Rows are points. Each copy is the shape, with its points in the same order, turned, moved and blurred by noise. Is it also mirrored, or only turned?

Shape (9 x 3):
[[-24 -14 -17]
 [121  -1 -15]
 [ -6 -20 -12]
 [-12   7 -13]
 [ 12  -6  -8]
 [-28  -8  -8]
 [ -8 -66 -63]
 [ 35  12 -38]
 [-21   6 -34]]
Copy 1, 9 rows:
[[ 35  -2   8]
 [-91  71 -11]
 [ 19   4  -3]
 [ 11  -9  20]
 [ -6   6   0]
 [ 30 -15   8]
 [ 63  61  -5]
 [-19  32  30]
 [ 27   4  34]]
Copy 1 is: mirrored
Copy 2:
[[  27   19  -21]
 [ -40 -108   -3]
 [  13    4  -24]
 [  19   11    1]
 [   3  -10  -10]
 [  20   27  -14]
 [  52  -17  -79]
 [  20  -42    6]
 [  43    8   -3]]
Copy 2 is: only turned
Copy 3:
[[-22 -13 -27]
 [ 79  -3  77]
 [-16  -8  -9]
 [  1  -4 -30]
 [  6  -2  -4]
 [-22  -4 -35]
 [-47 -64  18]
 [ 36 -29   2]
 [ -7 -28 -39]]
Copy 3 is: only turned
Copy 4:
[[ -7 -38  31]
 [-97  61 -21]
 [-19 -32  20]
 [ -1 -15  32]
 [-25 -11  15]
 [  2 -35  32]
 [-67 -74  50]
 [-46  18  37]
 [ -6 -21  52]]
Copy 4 is: only turned

Shape (7 x 4):
[[ 23 -57 -36  -4]
 [ 15  81 -16  41]
 [  4  42  25  -3]
 [-13  49 -48   9]
 [ 18  15  17  -7]
 [ -9 -54  43 -12]
 [-10  40  36  34]]
Copy 1:
[[  0  53  20 -47]
 [-15  64 -40  88]
 [ 22  25   2  60]
 [-45  36 -20  45]
 [ 25  32  17  37]
 [ 67   9  23 -25]
 [ 35  28 -37  61]]
Copy 1 is: only turned
Copy 2, 7 rows:
[[ 11  38  -5 -54]
 [ 56   2 -36  77]
 [ -8  11 -21  56]
 [ 36 -10 -65  18]
 [-12  30   1  41]
 [-56  12  43 -15]
 [ -2 -15   7  66]]
Copy 2 is: only turned
Copy 3 (7 x 4):
[[ 37 -57 -65  38]
 [  3 -22  70  -4]
 [ -2   7   5 -20]
 [ 43 -11  37  27]
 [ -3  -8 -18  -6]
 [ 26 -16 -86 -34]
 [  7  -9  16 -51]]
Copy 3 is: mirrored

Shape (12 x 6):
[[  4  66  20 -42  62  38]
 [-19 -17  46  16 -16 -25]
 [ 36  41 -22 -45  48 -68]
 [-38  21 -16 -22 -42 -47]
 [ 36  68 -19 -56 -18   4]
 [-41  56  -3   7 -22  24]
 [-60  27  36 -48  18 -12]
 [ -7 -30 -17   5  37  17]
 [ 17  23 -14 -66  -9   6]
 [ 57 -13  29 -56 -41  11]
 [ 12  37   3  23 -24 -65]
 [-49  40  31  48  15  30]]
Copy 1:
[[ 11  55  66 -22 -36  56]
 [  7 -41  43  -7  39 -25]
 [ 50  95  28   0  32 -35]
 [-28  33  15 -32  50 -45]
 [-27  75  41  -2 -37 -32]
 [-67  23  57 -27  21  11]
 [ -1  20  26 -70  14  11]
 [  6   3  12  39  27  41]
 [ -8  51   2   3 -20 -17]
 [  0   0  -3  26 -55 -49]
 [ -4  27  74  11  53 -67]
 [-27 -19  96 -21  40  43]]
Copy 1 is: only turned
Copy 2 (12 x 6):
[[ 73 -45 -27 -13 -45  -9]
 [-24  14  60  19  -4  -2]
 [-14   0 -67  38 -84 -12]
 [-43 -25 -17  44  25  -9]
 [ 40  12 -76  25   2  -9]
 [ 18 -35   4   0  31 -45]
 [  7 -67   5  26 -14  25]
 [-13   1   5 -54 -24   8]
 [ 22   2 -55   7  -2  24]
 [ 34  71 -20  23  12  43]
 [-27  16  -2  47 -14 -49]
 [ 26 -45  52 -14  -1 -52]]
Copy 2 is: mirrored

Shape, 13 rows:
[[ 36  -9  12  10  39 -25  22  20]
 [-28   7  17  71 -40  14  17  31]
 [  2 -64 -50 -18 -59 -23 -11  54]
 [-43  50 -74  60 -62 -20 -58   2]
 [-12 -18  17  66  17 -16  37  -5]
 [-52 -28  33  72  36   2 -16 -32]
 [ 43 -12 -71 -12  11  59 -60  -2]
 [  3  -3  19  11 -13  12 -24   0]
 [-11   9 -68 -13 -34  40 -47   3]
 [-17  18 -46  58 -17  15  -9 -45]
 [ -8  12 -30  53  38  50 -20  41]
 [-42  45 -37 -33  20  25 -32 -33]
 [ 18 -59  36 -28  -8 -34  -1  29]]
Copy 1 (13 x 8):
[[ -13   11  -18   47  -16  -12   -1    5]
 [   5   23   50  -13  -33  -67   15  -48]
 [  37  -15   98    8  -38    9  -11   58]
 [  -2  -37   50 -105  -92  -29    3   -6]
 [ -34   65   13   14  -27  -37    3  -20]
 [ -64   63   14  -40   18  -49   -3   -9]
 [ -43  -67   42  -19   -5   71   17   -2]
 [  -1   -2   17  -18    9  -14  -10  -15]
 [   4  -49   56  -60  -21   37   26    1]
 [ -31   19   25  -66  -53    8    1  -38]
 [ -63  -28   27   -6  -12  -23   62  -17]
 [   1  -14  -21  -80    4   31   44    3]
 [  31   13   30   41   20  -18  -36   42]]
Copy 1 is: mirrored
Copy 2:
[[ 11 -14 -34 -54  12 -33 -13  15]
 [-63   0 -51  10 -51 -56  24  10]
 [-40  22 -58  -8  -3  16 -21 -92]
 [-91  17  45  43 -49 -67 -31 -52]
 [-46 -26 -38 -18  15 -50  27  34]
 [-41 -60   3  30   8 -28  47  40]
 [ 30   5 -10  61   1 -10 -89 -26]
 [  9  -1 -18  18 -23 -32  12 -11]
 [-18  37   7  58 -26  -7 -51 -37]
 [-53  11  11  53  11 -67 -15   8]
 [-30 -30 -23  24 -42 -17 -58  39]
 [  0  45  61  34 -12  -1 -20  22]
 [ 21  -9 -53 -41   7   8  34 -44]]
Copy 2 is: only turned

Shape:
[[-26   4  50  53  72 -41 -29   5   7  16  13]
 [ 28 -26  39  11  43 -69 -19  29  17  12 -54]
 [ -3  27 -32  -6 -22  48  19 -43 -60  17 -23]
 [ 53  36  50 -37  -5  -9  46  18 -23 -45   7]
 [ 23  -9  45  76  40 -40  33  -4  43  15   9]
 [-21 -15  -2  18 -54  41  -9 -58 -26 -18   6]
 [-20 -15 -31 -32 -54  47  52 -18 -28  21  10]
 [ 53  -1 -18 -23  40  48  43  -9  15 -83   4]
 [ 17   4  39  46  17  26 -10  48  21   4   7]
 [ 15 -23 -41  38 -35  24  -4  -4 -49   3  44]
 [ -5 -10 -14  16   3  83  42 -30 -62  35  -8]
 [-19 -52  -6 -23 -26  87  18 -49 -60  23  33]
 [ 99 -13  14 -15  17  13  40 -18 -31 -79  31]
 [ 49  20  22  -2  36 -13 -18 -13  34  32  15]
 [-36  -7   6  41  59 -56 -16  13  11  26  25]]
Copy 1, 15 rows:
[[ -25  -15   38   -9   -9  -19   32   -2  -87   40   60]
 [  12   -3  -18  -37  -49  -43   46  -32  -44   -1   47]
 [  -8  -20   -3   61   44   -4  -30   26   24  -38  -13]
 [  53    1  -41    3   39   13   50  -17  -47  -10  -47]
 [  11  -52   11  -45  -11  -31  -14  -16 -100   25   22]
 [  11   -7    7   39   21   39  -53   15   30   30    9]
 [   5    1   15   40    7   40  -54    9   13  -49  -45]
 [  -6  -22  -57  -39   83   31    0  -56   -1  -17  -22]
 [ -11   10   -1   16    0  -18  -20  -58  -72   31   15]
 [ -15  -53    4   73  -13   51  -42  -30   -5    0   -6]
 [  -9  -11  -13   60   43   16  -64   13  -23  -59   18]
 [   4   16   10   58   41   78  -72    6    7  -45   16]
 [  44  -63  -70   -1   61   59   20  -47  -28   -4   -6]
 [  27  -33   39  -10   22  -27   31  -54  -38   -4   28]
 [ -47  -30   51  -20  -32   -8   24  -12  -64   27   31]]
Copy 1 is: only turned
Copy 2, 15 rows:
[[ -10  -11  -48   21   17  -10  -11 -108  -48   16    9]
 [ -11   26  -16  -30   26   46    5 -109  -28  -50   12]
 [ -55  -27    2   20  -31  -17   45   31    8  -21   70]
 [ -39  -20  -20   -4  -34    0   31  -17  -19 -101  -51]
 [ -41   16  -62  -26   24   -5   42  -86  -26   21  -34]
 [ -77  -44   16   27    4   15   24   37   -3   15   24]
 [ -67   20  -10   44  -15   -2   37   58   39  -24   26]
 [  15  -69  -36  -21   -3   18   44    9   53  -52  -34]
 [ -33   -5    9   -3   19  -35   11  -72   11   -7  -32]
 [ -70  -10   -3  -10  -37  -12  -19   11   40   21   15]
 [ -78  -22  -27   22    5  -48   47   12   50  -17   62]
 [ -81  -20  -28   46   35  -17   -4   67   47  -13   50]
 [ -35  -63  -51  -61  -14   14    5   20   19  -79  -50]
 [  17   16  -24  -29   19  -30   12  -31  -37  -15    0]
 [  -9   29  -50   26   -8    3  -13  -89  -20   26   12]]
Copy 2 is: mirrored
Copy 3:
[[  57   14  -15   39  -22  -32   50   37   23  -54   12]
 [  24   15   43   44  -55  -27  -11    7   21  -26  -26]
 [ -39   -7  -29  -67   43   37  -13   22  -31  -28   18]
 [ -22  -80   62  -12   17   -8   10   61   -3    1  -19]
 [   6   -9   11   26  -44  -70   72    5  -19  -42    5]
 [ -48   -7  -24  -36   75   -6   14  -18   18  -22   37]
 [ -60   -9  -34  -84   50  -30  -22   32  -11   13   10]
 [ -18  -95    5    3    0    7    6   11  -35   60   45]
 [  25  -35   -6   37   20  -65   -1   22  -31  -42    7]
 [  19  -21  -12  -78   59  -34    1  -26  -14  -23   32]
 [ -41  -23  -49  -70   17   -3  -26   33  -38  -48   59]
 [ -48   -8  -35  -83   60  -26  -35   32   12  -14   89]
 [  -9 -104   75  -31    6    0   19    4  -14   26   52]
 [  19   22   43   23    6  -27   30   40  -40   -4   22]
 [  66   28  -26    4  -24  -42   48   27   21  -23   -4]]
Copy 3 is: mirrored
